Each row is a point. Before rounding, the points of a table are all equally far from one centre. They may lie mostly on one side of it. Write the centre, to within rounding.

Points:
0:  41   2  13
1:  27  56 -18
2:  23  20  43
3:  16   8  46
4:  20  50 -34
5:   0  27  52
6:  38  26  27
7:  40   6  19
Centre: -8 20  0

Points:
0:  19 -14  -6 -34 -32  -5   7  20  -6 -50 -70
1:  30   5  14  -9 -20   2  45   2  -5   1 -76
2:  -6 -14 -47 -23 -53  10  39   2  -1 -35 -73
3:  47  25 -27  -6   0  30   9  -2 -14 -13 -62
4: -11  -3 -26 -48  -1  -1  12  17  -7  -5 -78
5:  -6  20   7 -10 -42  23  43  -9 -11  -4 -49
6:  65 -17 -15  17 -10   0 -11  52 -11 -15 -63
7:   0  18  -4 -22 -17 -24  20 -32 -58   5 -65
8:   8  16  26  15 -20 -20  44  30  25 -30 -68
9:   5  -5   5 -23 -10 -20  15  -7 -39 -39 -93
10:   8 -13 -26 -45  24 -10   5  -1 -26 -46 -50
11:  21 -32  -7 -24   6  21 -10  17 -21  -3 -64
12:  37  31 -49   9 -70  12   7  -2 -10 -13 -28
13:  36  -1 -14 -22  -4  31  11   8 -22 -43 -39
Centre:  -3  -6 -33  31 -12 -26  12  10 -18 -14 -38

Points, 28 rows:
0:  29 -39  23 -30  18 -25  22 -18 -52 -39 -30 -19 -12 -24   6  -1 -62  12  -5 -47  66  -5  -5 -15
1:  21 -48  14 -42  38 -21  15   8 -33 -28   3 -35   2  -6  -4 -15 -72  14  10 -38  64  -6  11 -25
2:  14 -44   8 -43  25 -25   6 -33 -27 -35 -20 -21  20 -15 -26 -23 -55   1  20 -12  58  10  22   8
3:  26 -30  35 -17  50 -20  23 -17 -30 -21  -5 -35  27  -4 -24 -14 -61  18  42 -29  26 -19   9 -15
4:  44  -8  27 -20  28 -31  39 -13 -49 -32   2 -32  14  -5 -30 -28 -73  42   8 -28  24 -23   5  -8
5:   4  -6  41 -32  34 -16  41  -8 -54 -21  -7 -29  29 -18   2 -32 -71  23   2 -38  35 -26  -5  10
6:  40 -22  25 -49  32 -28  34  -3 -28 -24 -31 -28   7 -11  11 -10 -44  37  29 -33  43  -7   7 -12
7:   5 -33  34 -32  28 -24  24 -22 -45 -34 -14 -29  33   1   0  -1 -85  19  17 -33  30 -23  -3 -13
8:  42 -40  25 -27  29 -15   3  -9 -29 -36 -10 -11  -5   1  12 -28 -71  26   9 -26  53 -34  10 -14
9:   7 -46  40 -52  22 -16  29  -5 -19 -38 -14 -25  18  -3   0 -15 -68  34  -4 -44  51 -15  30   2
10:  30 -31  24 -34  39 -31  19 -14 -29 -13 -20 -36 -19   2 -24 -16 -49   5  39 -27  55 -32 -12  -5
11:  17 -25   3 -42  33 -32  50  15 -18 -33 -24 -15   7 -34 -12 -16 -87  35 -10 -39  42 -24  17  -1
12:  55 -25  33 -20   7 -39  27  -6  -8 -31 -23 -34  14  -6 -30 -40 -69   9  -3 -16  47 -21  21  -1
13:  17 -66  25 -38  14  -9  18  -2 -23 -32  -6 -39  14   6 -20 -18 -55  41  19 -39  49 -50  -5   1
14:  17  -9  24 -38  36 -27  36  -5 -19 -32   5 -15  24 -17  -2 -14 -58  38   9 -47  62 -29  11 -19
15:   5 -63  36 -42  23 -22  46  -2 -41 -48 -25 -12   1  -7   2  -5 -43  41  -6 -32  42 -33  -2 -23
16:  32 -48  18 -26  38   9  60   7 -36 -22   8 -26   7   7   3  -9 -82  50   8 -19  22 -34 -11 -15
17:  27 -37  35 -33  35 -34  29 -13 -23 -45 -14 -24  -3 -12   4  -1 -69  48  13 -28  37 -27  15 -10
18:  14 -17   7 -47  50 -11  41 -14 -14 -33 -38 -17   4 -23  -7  -8 -73  21  24 -32  28 -40 -11   4
19:  23 -49  21 -31  24  -7  38   1 -27 -33 -31 -54  12   4 -26   4 -95   3   1 -32  32 -22 -18  -4
20:  21 -27  31 -42  34 -33  22   4 -18 -45 -13 -18  -3  -7 -30 -13 -54  43  16 -39  51 -20  -3 -12
21:  21 -32  21 -56  24 -43  34   5 -40 -38 -22  -7  11 -20 -14 -31 -51   6  12 -15  24 -29 -10 -24
22:  25 -30  12 -22  38 -33  19 -12 -11 -46  12 -16   5  -6 -25 -22 -83  32  12 -34  34  -1 -20  -7
23:  37 -29  60 -26  22 -44  21 -20 -44 -19 -13 -12   1  16  -3  -5 -67  19  -2 -16  18 -25  17   2
24:  -6 -24  31 -38  51 -10  45  13 -11 -36 -27 -44  -4   2 -22 -26 -79  17  -1 -39  21 -29  -8   0
25:  17 -45  20  -8  44 -17  49 -15 -21 -41 -40  -7  14 -11 -24 -11 -74  38 -10 -30  51 -17 -15 -27
26:  35 -44  -3 -45  21 -20   8  25   1 -38 -12 -22  19 -11 -30  -2 -72  16  13 -25  47 -16 -15 -13
27:  21 -33  28 -38  50 -28  19  -3 -49 -40  -1 -21  16 -28 -21 -30 -54  25  -4 -31  36  -2   5  11
Centre:   2 -25  -1  -8   1   1  30 -11 -14   1  -5 -22  -5  -9 -14  -3 -34  13 -19 -15  18 -15   6  -7

Points:
0: -24  68  33 -32  25  62  45  33 -23   6 -15 -36   1 -11  37 -17 -35   7   6  -6 -50  27  13  21
1:   6  38  33 -34  38  34   1  17 -11 -25 -15 -36  -6  -2  30 -34 -34   8 -27 -43 -48  11  50 -22
2: -39  63 -10  -3  47  42  48   5  18   2 -17 -65  13  -3  20 -54 -19  22  11   0 -44  11  20  14
3: -14  40  41 -44  29  34  23  20  -2  15 -56 -43   4 -20  -8 -62 -42  -7  10 -17 -19   8  39   2
4: -11  56  34 -51  40  23  61  19 -11  19 -29 -26  -4  -8 -30 -38 -39   2   3  -4 -20  16  22 -20
5: -13  60  11 -47  15  41  15  51   8 -27  -6 -44  -4   6  -3  14 -19  15   8  -9  -8  10  64  -4
6: -19  29  43 -29  50  -8  37  15  -2 -12 -38 -30 -17   5  30 -15 -66  16  -2  -6 -24   3  29  26
7: -13  29  45 -53  17  39  30  16 -26  -5   3 -57 -26 -29  29 -10 -28  41   8  12 -53  15  27  10
8: -50  48  30 -45  42  38  -7   3  12  24  -8 -14 -20 -28  33 -39 -56  -1  18   7 -46  18  23  23
9: -23  55   6 -50  43  48  24  12 -17 -26 -17 -44   5 -38  15 -62 -18  -4  10  12 -23  49  -4  27
10:   2  47  46 -29  41  30  18  21 -19   6   7  -4   0 -41  18 -18 -31  19  44   0 -55   9  44 -15
11:  -5  65  38 -40  40  25  36   8 -12   7 -19 -50  13   2  14  -3 -25  -2  -5   2 -91  27  31  -2
12: -12  67  -6 -34  34  48  10  25  -3  16 -43 -33 -28  18  -7 -21 -38   7  38 -17 -47  15  17  16
13: -22  12   2 -36  24  49  38  26 -25  -4 -30 -31 -36 -17  19 -21 -38   3   8  48 -65  28  33  18
14: -24  61  13   5  19  42  33  25   4  -1 -11 -32 -26 -44  -6 -17 -37  -8 -11 -14 -61  39  21  18
15:   1  45  50 -17   3  42  13  33  -5  11 -22 -25  -3  27  21 -36 -58  36   6  17 -38  44  18   3
16:  14  77  20 -65  21  36  31  12  15 -20 -34 -60  25  -5  23 -11 -20  12  11 -15 -11  51   6  -6
17: -16  45  12 -53  58  44  16  22   1 -29 -45 -30  27 -15  38 -28 -21  11  -9  -2 -31  36  23  36
18:  -4  54  34 -13  28  28   6  13  -4  -7  -4 -47 -28 -19   5 -48 -39  31 -15 -16 -34   6  45  15
19: -20  44  54 -49  38  38  19   9   5  10  -1 -20  -3  -9  47 -50 -28  29  -5 -34 -28 -11  16  19
20: -31  34  19 -49  50   8  29  56 -12  -9  -4 -51 -22  14  45 -34 -31  18 -11  21 -45  13  -5  27
21:  -9  19  28 -46  14  45  24  37 -29 -10 -24 -24  10 -12  36 -24 -34   7  19  15 -74  11  28  53
22:  25  44  47 -57  34  50   5  31  27  20 -19 -70  -3  -9  20   2 -36   5   4  17 -34  -2  21 -14
23: -11  40 -28 -40  22  29  11  25 -20  15 -24 -42  -8 -38  13 -42 -29  13 -29   3 -18  23  19 -59
24: -20  35  50 -38  50  36  44  16   6  14 -20 -34   2  -1  37 -48 -59  -5  -3  -3 -32  37  47 -10
25: -25  23  19 -48  19  57  19  42  -9 -26  10 -40 -26  13  27 -27 -45  15 -24 -14 -51  19  28 -22
26:  -7  48  18 -28  21  70  32  34 -13  -8 -14 -71  -2 -29  23  -2 -26  28  17  -5 -35  12  12 -24
27:   3  29  18 -42  43  10  41  39 -29   7 -19 -39  24 -23  44 -49 -65   8   4   5 -48  17   9 -19
28: -38  45  35 -25  24  30 -20  31 -15  35   1 -43   6 -11 -13 -69  17   0  22   9 -26  51  42  13
29:   1  72  19 -16  20  72  33 -12 -22 -11  -4 -19  15 -12  26 -33 -24  -7  18 -35 -43  34  16  26
Centre:  -8   8   4 -23   8  11  14   4   8   8   0 -27   8   2  17 -15  -3 -16  11   2 -21  19   6   1

Points:
0: -34 -20   2 -32  75 -52  12  20  10 -25 -34 -33  10 -17  -4   7 -54  37 -35 -37  10  -9  15 -36
1: -33 -38  14  27  62 -45  15  43 -38  15 -15 -20  22 -51  -7  13 -12 -11 -35 -37  19 -14   3  14
2: -61  -6  23  -6  74 -39   5  26 -12 -12 -65 -37  18 -32  12   8 -33  28 -18 -30   9  -3  18   0
3: -62 -29  19  -5  62 -41  21  50 -17 -12 -15 -16  20 -27 -12  -1 -41  61  -3 -36  17 -39  14 -16
4: -55 -15 -17  -7  47 -61  18  24   0 -26 -40 -22  14  10   8 -13 -48  54 -18 -22  -1 -53  13  -7
5: -59 -27 -24  -1  56 -31  11  38  13 -21 -45 -20 -17 -10  -5  35 -36  43  -3   7   7 -26  49 -18
6: -68 -22  23 -24  69 -38  -2  25 -31   6 -48 -25 -25   0   3  23 -29  47 -10 -25   8 -39   4 -24
7: -35   1  24   3  69 -26  13  17   0   7 -50 -15   6   0   0  13 -56  54   6  -8   4 -43  28 -22
8: -66   1 -11   8  53 -37  20  -3 -20  13 -52  -8 -22   4  16   5 -47  20   9 -34  12 -36  25 -22
9: -32 -32   4 -17  95 -34  27  28  -3   5 -33  -6  -8 -17   3   6 -32  60 -13 -18  16 -14   3  -8
10: -24 -21  -1  10  79 -49 -32  44  -6  27 -37 -22  -4 -16  -3  26 -13  43 -20 -27  14 -34  12 -15
11: -52 -26 -12 -33  46 -28  -9  39 -30   0  -3 -42 -23 -13   1   1 -38  27 -26 -32   5 -39  31  -8
12: -22 -37  -7  -8  75 -44  42  46  -7 -16 -34   0  -7 -34  -8  -2 -38  53  -4   0   5 -12   2 -20
13: -28 -29  -8   7  77 -40  29  21  14 -38 -45 -54 -18 -10   2  18 -25  26 -17 -38  27  -6  15 -16
14: -70 -23  -4 -17  68 -35  11  21 -31 -19 -56  -6  14  -8   2  -1 -28  43 -23 -14  22 -24  11 -17
15: -12 -11  -7   2  59 -52   0  13  18 -11 -33 -26  -5 -26 -20  20 -49  29 -34 -18  39 -36  19  -7
16: -15 -27  -8 -12  45 -27  21  40 -19  -9 -28 -14 -17 -42  20   4 -50  46 -11 -31  16 -47  19  12
17: -43 -36   3 -18  57 -33   4   7 -18  -9 -42 -15 -11  15  21  -6 -58  37  -2  -1  16 -16  12  -6
18: -35 -11  -6 -10  61 -36  28  41 -14   7 -43  -7   3 -16  33   4 -44  45 -28 -13  20 -49  15   9
19: -36 -31  21  -1  77 -54  22  25 -11  24 -41  -1   3 -30   5  36 -42  63  -6 -26   2 -35  20 -17
20: -15 -24  13 -13  92 -48   6  36   6 -20 -56 -10  25  -8   8  29 -35  51 -13 -12  11 -34  29  -4
21: -59 -21  -8 -13  66 -59  17  46 -17   8 -29  -7   2  -8   5 -18 -50  10 -19  -2  24 -21  14 -11
22: -35 -25  -1  30  65 -52  25  19 -10  13 -49 -17  30 -51   5  28 -28  25 -34  -6  10 -16   3 -16
23: -69   9 -28  -1  57 -51  38  19 -27 -28 -37 -23 -20 -21 -12  -3 -22  28   2 -23   4  -1  30 -22
24: -43  -6   5 -12  64 -54   7  55 -12  12 -62  -5  -7  -8   9  -8 -25  22 -50 -11  11 -33  22 -14
25: -66 -19 -13 -19  47 -27  28  27 -17  -5 -65   0  -3 -19  11  23 -27  29 -12   7  34 -11  29  -9
26: -31 -45  -5   0  63 -14  20  43 -14 -20 -10  16  -1  -8 -28  16 -13  64 -21  10  13 -30  16 -33
27: -57 -38  -8 -13  19 -57  15  33 -14 -18 -62 -15 -11  25  14  20  -8  30 -44  15 -17  -2  17 -40
28: -48 -21  -9 -12  83 -28   9  39   1   3 -29 -37  -1 -13  20  40 -43  52 -25 -23   6 -43   6 -10
29: -35 -22  15  -9  93 -17  -5  41 -11  -1 -12   5  25 -11  -3  15 -46  23   1 -24  19 -39  -5 -50
Centre: -29 -12  11  -3  30 -37  17  28   0 -16 -15   4   5   2  -2  34  -7   5  -7 -33 -17 -17   5  -7

Points:
0: -30  36   4 -11   4  50  49  22  23  23  43 -61  19  22  44   6  27  16  17 -31 -23  32 -26  -7
1: -13  39  66 -18  16  40  36  30  28  47  51 -34 -13 -20  15   6   1  34  -1 -13 -33  23 -33  39
2:   0  26  33  33  10  19   1  30  19  16  60 -14 -17  -1  22  -1  62   9  39   9 -16   9 -27  47
3: -32  24  53  24  32  76  18   5  -3   3   9  15  -9  14  40   4  50  43  45   7 -55   1  -4  33
4: -22  30  34  -5   9  53   9  12 -21  57  68 -17   9   2 -14 -18  36  31   9 -27   3   1 -40  26
5: -19   9  75  -9  30  46  12  13  19  27  31   9  11  46  37 -21  62  38  29 -27 -46  21   0  31
6: -17  19  58  48   9  56  10  35  18 -10  38 -35  12   4  33   5  61  25  39 -29 -24  19 -21  -7
7: -33  52  43 -17  -5  48  25  13 -15  35  22 -21   5   0  27 -22  39  28  48  23 -15  -2 -29  -5
8: -40  21  45  -7  15  31   8  28  -3  12  71 -17  34 -42  16  27  49  18  27 -28 -35   5 -42  10
9:  22  40  38  -6  -4  40   7  11  30  29  31 -39  43   6  37  21  40  41  52 -19  -1  23   5  16
10:   7  -8  59 -30  -3   5  17  28  -7  38  40 -25  18  -8   8   8  10  49  10  14 -27 -14  26  55
11:  14  31  61   8  32  49   7  45  18  43  43  -4  38  -8  12  22  39  30  17 -26 -15  36 -57   8
12: -12   6  60 -16   3  52 -16  32  19  39  32 -30  -1 -19   0   4  31  22  59  -8 -32  17 -44  18
13: -20  18  73 -15  -1  47   8   0  13  20  34  -8  21 -23  46  -8  10  36  28 -34 -47  -4 -27  48
14:   1  22  62  -1  27  31   1  -8  14   8  21 -40   5 -22   0 -10  58  19  73  -8 -54  14 -14  25
15:  -4  25  10 -14 -19 -18  29   0  24  56   5 -63  -6   6  23  -3  41  49  -1 -20 -29  19 -24  49
16:  15  25  48  18   7   1  16  19   1  21  18  -9   7 -10  27  -6  44  68  48 -14 -14   6  -1  74
17:  -5  20  30 -15  27  38  11  81  -5   7  22 -43  32   0   2  -7  63   7   7 -20 -36  40 -24  32
18: -45  25  64 -14   9  13   8  47  11  26  23 -44   6  11  19 -16  56  49  30 -58 -38   4  -5   5
19:  -2   7  12   7  21  25  -5  12 -17  46  41  -4  44 -26   9  -2  67   1  33 -21 -26  51  -8  53
20: -18  34  74  21   7  36  16  49  12  20  30 -24 -11   4  54  49  36  58  32 -17 -22  26  -5   8
21: -10   9  64  35  28  27  -4  33  15  19  26 -48  22 -51   5  -5  23  26  38 -22   7   8 -17  26
22: -14  29  28   5 -24   5  16  60  -7  28  32 -15  48 -22  18  21  35 -22  29   4 -28  37 -22   8
23:  18  20  20 -13   9  56  16   0 -11  32  10 -56   4 -22  11   8  81  63  33  -9 -41  31 -26   2
24:   8  12  78   4  22  18   7  10  -4  39  51 -29  -2  -9  44  15  50  32  47  -3 -32   1 -22  25
25: -39   9  63  -8  15  41 -11  37  30  39  29 -28  12 -10  41 -19  31  33  40 -18 -18  29 -14  15
26: -27  28  38 -10  19  28  22  42 -19  15  48 -17  40 -15  28 -21  65  20  37   5   3  28 -25  15
27: -10  43  38   7  -2  35  20  36  30  41  40 -42  30 -23  12  14  56  25  38 -38 -32  17 -10  41
28:  18  58  44  -6   7  47  14  17 -26  27  17   2  33  26  40   0   7 -12  19  21 -33  43  -2  16
29:  -6  47  55  20  12  36  36  13 -17  35  52 -23  15  21  23  10  55  19  47 -36 -24  29 -47  14
30: -20  22  52  19  10  17  35  24  13  25  14 -40  39   9  48  10  35  26  44   4 -51  27 -27  18
Centre:  -6   4  27 -10  15  19  29   2   1   5 -10   8 -12  -4   0  24  31   9  -3 -31  -7  15  -2   3
